Each row is a point. A path goes straight from each point to the next, and from the last back to the first. The post is the endless flat space through its rows: a point in 2 columns, a line in 3, a plane in 4, and so on, so that a path can go around it. How many times does the path go around the post? Going back the other way cancels.

Post:
[[  4 -14 -27]
 [  3   9  14]]
Path, 26 rows:
[[ 44  -2 -75]
 [ 27 -21 -21]
 [ 18  21 -17]
 [ 12  17 -40]
 [ 20   5 -31]
 [ -7  61  59]
 [ -8 -23 -27]
 [-22  -5  18]
 [ -3  20 -24]
 [ 13 -16 -53]
 [ -4  11 -44]
 [-33  -9  15]
 [-11  -4  36]
 [ 21 -17   1]
 [ 24  10 -12]
 [  0  34  -4]
 [-16  17  42]
 [-11 -23  56]
 [ 29 -39 -32]
 [ -3 -43 -35]
 [-21  -1  16]
 [-30 -20  24]
 [  3 -42 -11]
 [ 43  11 -17]
 [ 18  25   3]
 [-13  39   6]]
Times around: 2

Post:
[[-30  -4 -27  -9 -22 -20]
 [ -2 -27  17  30  19  -7]
 [ 30 -34  12  24  32  14]
 [  7  -2   1   5 -13  17]
 [ -4 -30 -11   9 -37 -35]]
Path, 29 rows:
[[ 20 -26   3  -9  -5 -35]
 [ 17 -19   6  -1   0  -6]
 [ 23  -6  21 -13 -21  66]
 [ 17 -27   6  21  70  52]
 [-18 -39 -38  11  -6 -40]
 [  1 -32   4  43 -28 -63]
 [ 15 -37  36  37  24 -34]
 [  5 -50  -7   4  -7 -31]
 [-13 -28  -5  -2  18  16]
 [-13 -21 -71 -54 -42 -30]
 [-23 -43   1  16 -33 -37]
 [-25 -20   9  17 -55 -25]
 [  6   3   8  18  16  48]
 [-22 -37   7  51  32 -60]
 [-21  17   5   0 -15  -9]
 [  1 -18  19  -6   4   9]
 [-23 -35  14  24   2 -21]
 [ 10 -31  15  29 -69 -18]
 [-32 -10 -38  -1 -12 -25]
 [ 20 -10 -33 -12  10 -16]
 [ 18 -12  21   5 -13   4]
 [ -9 -21  37  19  12  21]
 [ 13 -36  -6   9 -16   5]
 [ 33 -73 -35 -22 -38 -13]
 [-18 -31 -12  26 -51 -24]
 [ 50 -20 -10  40  20  16]
 [ 33   6   1  19   4  14]
 [-13  -1   4  37 -23 -22]
 [ 61  -3  -4  -3 -18  22]]
Times around: 4
